Each row is a point. Each copy is the shape, with its points in the same order, stretched, turned, moved and blurred by noise. Some copies are also mirrored. Which?

Shape:
[[-32 -30]
 [-45  50]
 [ 12  36]
 [ 48 -65]
 [ 33  39]
 [ 46   8]]
Copy 1 (6 x 2):
[[  3 -36]
 [-55  28]
 [  4  40]
 [ 74 -32]
 [ 19  53]
 [ 38  35]]
Copy 1 is: only turned
Copy 2, 6 rows:
[[-20 -46]
 [-62  12]
 [-13  30]
 [ 71 -55]
 [  3  35]
 [ 39  15]]
Copy 2 is: only turned
Copy 3 (6 x 2):
[[ -6 -28]
 [-38  38]
 [ 23  44]
 [ 78 -35]
 [ 33  49]
 [ 59  30]]
Copy 3 is: only turned

Shape, 8 rows:
[[ 34  12  25  51]
 [ -9  11  25  52]
 [-21  49  25 -77]
 [ 28  -2  10  39]
 [  5  -3 -33  39]
 [ -6  -8   4 -51]
 [  3  55 -51  46]
 [ 31  -7  19 -71]]
Copy 1, 8 rows:
[[ 34  50  32 -18]
 [-11  37  24 -20]
 [ 17   5 -81  59]
 [ 40  34  21 -28]
 [ 16  29 -18 -63]
 [ 34 -25 -48   4]
 [  3  83 -47 -63]
 [ 71 -21 -46  28]]
Copy 1 is: mirrored
Copy 2 (8 x 4):
[[ 44   7  32  37]
 [ 32 -26  53  15]
 [-62  46  16 -46]
 [ 34  -5   5  27]
 [ 48 -35 -10  -9]
 [-36   9 -25 -17]
 [ 72 -15  14 -58]
 [-43  54 -46   5]]
Copy 2 is: mirrored
Copy 3, 8 rows:
[[ 38  29   3  43]
 [  3  39  18  44]
 [  4  29  26 -95]
 [ 27  14  -3  39]
 [-15   9 -31  35]
 [ -2 -21  14 -45]
 [-17  67 -56  13]
 [ 29 -35   6 -62]]
Copy 3 is: only turned
Copy 4:
[[ 35  -3  25  43]
 [ -4   6  27  29]
 [ 23  70  29 -79]
 [ 21 -14   1  18]
 [  0  -6 -31  15]
 [  7   3   7 -70]
 [ 13  58 -35  41]
 [ 56  -8  11 -72]]
Copy 4 is: only turned

Shape (10 x 6):
[[ 51 -51 -31  20  53 -36]
 [-14   6 -16 -10 -37 -15]
 [ 58 -25 -33  -7  27  27]
 [-14  20 -14  15 -15  -7]
 [-14  10   4  31   2   8]
 [-20 -13   1   1  -3 -13]
 [ -5  22  38  20 -58 -29]
 [-14   7  12  27 -31 -16]
 [  6  17  31  -9   7 -37]
 [ 34 -77 -20 -21  24  29]]
Copy 1 (10 x 6):
[[ 72 -17 -56  -2  50 -56]
 [-17  -3 -25 -11 -27 -11]
 [ 85 -17 -33   2   0  -5]
 [-14  14 -24   4  -1   3]
 [-10   5 -12  11  22  14]
 [ -9 -12  -8  -1   8 -24]
 [-47   0 -22 -53   7  21]
 [-30  -5 -23 -15  12  10]
 [  2  23  -3 -47  25 -20]
 [ 74 -64 -11   9   1 -34]]
Copy 1 is: mirrored
Copy 2, 10 rows:
[[ 58 -40 -27  32  44 -49]
 [  7  22 -19 -30 -36 -22]
 [ 33 -65 -30  31 -10   0]
 [ -2  24 -10   2 -24 -22]
 [  3  25   0   5   1   2]
 [ 15  17   2 -29  -2 -19]
 [ 11  62  31  -7 -46 -38]
 [ 22  47   4   2 -14 -20]
 [  1  -2  32   2 -10 -49]
 [ 61 -64 -23 -12   3   3]]
Copy 2 is: mirrored
Copy 3:
[[ 14 -75 -31 -29  25 -64]
 [ -4  10 -29   8 -32 -11]
 [ 41 -60 -21 -29   7  15]
 [-30  -6 -11  13 -29  -6]
 [-31 -20   4  28 -16  -3]
 [ -8  -1 -15  21   1 -23]
 [-17  17  32  31 -63 -37]
 [-25  -1   3  29 -40 -25]
 [-12   8  30  -9  -4 -36]
 [ 69 -49 -39   4  37  -9]]
Copy 3 is: mirrored
Copy 4, 10 rows:
[[  6   8  22 -17  95   6]
 [-21  29 -10   8 -16  -6]
 [ 28  19   5 -29  54  58]
 [  8  30 -19  30  -2  -3]
 [ 21   9  -1  43   0   1]
 [-18   0  -2  18   2  -2]
 [  8  37  28  30 -47 -50]
 [  2  26  11  35 -20 -19]
 [ 23  -1  16  -9   2 -45]
 [-22  -5  36 -29  42  77]]
Copy 4 is: mirrored

Shape:
[[ 23  78  -4 -36 -47 -14 -12   7  20]
 [ -3  18 -41  36 -39   5 -29  -1 -16]
 [-13  32 -19  15  17  -1 -50 -21 -10]
 [ 38 -13 -42  42  34 -46  11  20 -78]
 [  9 -13   1  42  39  27  41 -45  24]
 [-55  -4 -35  43  22 -24  -1  24 -54]
 [  0  18   2  -5 -61 -17 -28  -1   5]
 [ 21 -25  27 -10  32  22   8 -33  65]
 [ 36   9  21  60  17 -63  33 -15 -21]
 [ 27  -6  39 -18   6   2   2 -64  12]
 [-14 -13 -48  37  27 -33 -37  27 -20]
 [ 18 -18 -13  26  34 -32  39  -3 -51]
 [ 45  34  68 -10 -22  30 -10  -5  23]]
Copy 1:
[[ 40  54 -39 -45 -43 -30  44  10  18]
 [ 21  43 -47   6 -21  35 -19   1 -19]
 [ 10  40 -24 -42  -9   9 -53 -22   2]
 [ 41  27   0  27  74   0 -36  15 -50]
 [ -1 -27   6  12  18  18   0 -77  28]
 [-35  32   1  11  33  17 -58  32 -24]
 [ 41  30 -21 -14 -61   0  -2  29  10]
 [ 32 -64   4 -37 -26   1   0 -46  51]
 [ 42  18  11  57  22 -45 -27 -22  16]
 [ 55 -14  43 -30 -41  -9  -8 -51  25]
 [  7  12 -40 -16  35  21 -58  35  -6]
 [ 26   3  37  25  50  -5 -21  -2 -23]
 [ 46 -18 -18 -29 -76 -51  17 -38  -6]]
Copy 1 is: mirrored
Copy 2:
[[ 56  63 -22 -13 -75 -26 -27 -26  20]
 [ -8  32 -23  58 -54  43  -7  -2   6]
 [-16  46 -32  18 -17  23 -29 -26 -20]
 [ 29  -5 -44  86  19   9  42  14 -40]
 [ -9  20  19  -2  37  58  54 -53  15]
 [-61  35 -14  57  -5   9  28  19 -49]
 [ -4  19  -9  22 -68  -7 -16 -13  28]
 [ -4  15  19 -56  26  22   0 -33  38]
 [ 16   6 -13  61  16 -38  43 -50  -3]
 [ 11 -23   8 -19  -8  15  -1 -65   5]
 [-31  31 -47  53   0  16   5  23  -8]
 [ 23  -7 -17  37  16  16  64   1 -27]
 [ 44  25  61 -11 -22 -11 -35 -32  17]]
Copy 2 is: only turned
Copy 3:
[[ 10  70 -34  -7 -49  10  -3 -27  30]
 [-37  -2 -55  18  11   4 -31  -4  -6]
 [-23   4 -10  -2  42  26 -30 -36  19]
 [  2  26 -20  -7  73 -60 -15 -19 -84]
 [-19 -29  -6 -24  19  32  68 -34 -43]
 [-73  -2  13   6  57 -44 -32  -8 -17]
 [  4  14 -19   7 -39   1 -35  -8  20]
 [ 38 -26  21 -45  -5  40  67  -5  11]
 [ 28  16   0  28   5 -43  25 -65 -65]
 [ 41  -8  23 -44 -19  45  15 -51 -21]
 [-21  -8 -12   5  72 -45 -22   6   6]
 [ -4  12   6 -26  41 -40  15 -30 -77]
 [ 55  36  14   8 -53  70  28  -6  -4]]
Copy 3 is: only turned
Copy 4, 13 rows:
[[ 34  22   1  40 -73   2 -18  17  50]
 [  6  12 -47  35 -12 -35 -37  10  11]
 [ 21  13   5  50   3  -3 -27 -24  18]
 [ 95  11 -37  11  33 -14 -24  52 -37]
 [ 11  52 -13 -70  43   4 -24 -10  15]
 [ 27  12   0  30  56 -42  -6  53 -20]
 [  1 -16  -3  18 -55 -34 -25  15  20]
 [  4  13  21 -71  17  29 -21 -13  40]
 [ 87  33  12 -36   6 -36 -35  15  -6]
 [ 26  13  20 -42 -30  18  -9 -31  -1]
 [ 41 -23 -18  23  49 -33 -29  28  16]
 [ 70  18  -6 -26  24  -8  -3  40 -31]
 [ 15  30  10 -33 -61  26 -67  10  11]]
Copy 4 is: mirrored

Shape:
[[-28  29  -9  16   3 -10  34   4 -31  14  12   5]
 [-60  25   6   8 -19 -27  35 -34 -29  -1  -7 -27]
 [ 19  21 -19  13 -30   8 -34  -2  10 -74   3  13]
 [ 30  32  17 -32 -22  12  -5 -15   9 -73  -3  22]
 [ 17  16  30  28 -23  13 -30  -8  50 -58 -32  28]
 [ -2   4 -14 -30   6 -50 -27  27  44  -4 -28 -49]
 [  4 -11   1  -4 -29  13 -12  16  -5 -55 -12  41]
 [ -3  15   3  18  33 -18  12 -10 -47 -30   0 -20]
 [-10 -10   9  -5   9 -22  25 -16 -55   9 -21  -3]
 [-19 -18   2   3  -6 -26  -6 -30 -46  16  14 -24]
 [-38  -7 -32 -26  32  -9 -12 -11  44 -29 -29 -35]
 [  3  10 -30   8  -9  -6  26 -26 -44  14 -31 -25]
 [ -8  -6  11   0  -6  21  21  10 -47  -8  -2 -50]
 [ 35 -11   5  19 -40 -10  12   1  40 -95  -6  30]
 [ -2  -8 -21 -27  31 -11  -4 -12  57  11   6 -47]]
Copy 1 (15 x 12):
[[-12  27 -18   6   1 -17  22   0 -14  11 -24 -38]
 [-29  18  -7  -7 -18 -22  -1 -34 -14 -17 -44 -69]
 [ 20  24   1  44  -8 -23 -35  -4  -1 -48  18  23]
 [  9  35  23  -4   5 -24 -27  13 -27 -65  15  12]
 [ -5  19  57  23  -5 -20 -26   4  31 -50   3  32]
 [ 24 -28 -15 -39 -20 -61 -39   5  33  -6 -14 -13]
 [-18  23   6  18 -19 -10 -23  12 -19 -30   3  39]
 [ -5 -14 -17  24  27 -31   3   2 -27 -19 -29 -30]
 [-15 -11 -11 -13   9 -11   7 -14 -42   0 -48 -18]
 [-10 -19 -13  -5   4 -20  -7 -48 -33  11 -16 -33]
 [-15 -23 -33 -27   0 -31 -24  -9  46 -45  -5 -16]
 [ 25  -9 -21  -1  -2  14   7 -25 -24  -9 -47 -30]
 [-11 -28  -8   7  -6   7  -9  14 -33  -5  -9 -49]
 [  3  15  38  34 -44 -38   4  12  -9 -72  14  41]
 [ 10 -31 -13 -42   2 -35   2 -12  44 -17  23 -29]]
Copy 1 is: only turned
Copy 2:
[[-40  34 -10  -1  18 -28  32  40  -8  19  12  18]
 [-59  42   1   5  -1 -44  17  12 -48  18  14 -21]
 [-10  15  10  20 -31  53  -1  -8  -2 -44  18  57]
 [-11  34  62 -22 -22  37  11  -8  -3 -56  13  48]
 [-41   3  36  34 -25  40   6 -21  18 -55 -27  34]
 [  0 -15 -31 -50 -26 -14 -16  18  10 -50 -24 -32]
 [-12  -3  30   5 -34  35  17  12 -26 -22  -2  65]
 [-10  32  18  -2  39  -7 -10  30 -27 -10   8   5]
 [ -5  24  20 -19  23 -32  12  28 -47  31 -17  -1]
 [ -1  12  11   0   5 -38  -6   3 -28  37  14 -13]
 [-41 -32 -23 -43  14  16 -10 -14  -7 -43 -12 -24]
 [ -6  47 -12 -15  10  -8  24   0 -39  31 -18 -13]
 [-16  20  20  -9   7  15  18  47 -31  28  13 -32]
 [  4   9  28  36 -43  40  54 -10 -18 -78   7  53]
 [ -2 -36 -24 -51  11 -10   5 -21  33 -27  -1 -45]]
Copy 2 is: only turned
Copy 3:
[[ -1 -21 -13   1  19 -15  33  20 -19  25   3 -36]
 [-30 -12 -11 -21  20 -40  23 -21  -9  11 -28 -67]
 [ -4   7 -12  -1 -22 -16   0  41   2 -87  16  -3]
 [ -2  28  10 -37   1  20  -5  33  22 -67  -7  14]
 [-23  38  27  36 -29  -3 -21  26  35 -66 -18   0]
 [ 26  10 -41 -14  -1 -42 -47  39  47   1 -56 -53]
 [-19 -14  -2  -8 -22 -10   0  45  19 -41   0  33]
 [ 13 -46  -2   5  39 -16   0  14 -26 -37 -18 -29]
 [  6 -43  -2 -10  21 -25   8  -8 -27  12 -46   0]
 [  8 -36 -15 -17  -1 -43 -10 -30 -32   2  -9 -26]
 [-16 -10 -74   2  14 -14 -50   4  46 -20 -39 -49]
 [ 27 -19 -38  -3  -2 -21  34 -12 -39  -6 -48 -19]
 [ 31 -68  -3 -14 -19   9  14   5  -2  -9 -26 -41]
 [  0  14  23   4 -13 -38  17  38  61 -93   1  18]
 [ 35   4 -58  -3   7 -12 -48 -15  52   5 -12 -48]]
Copy 3 is: only turned
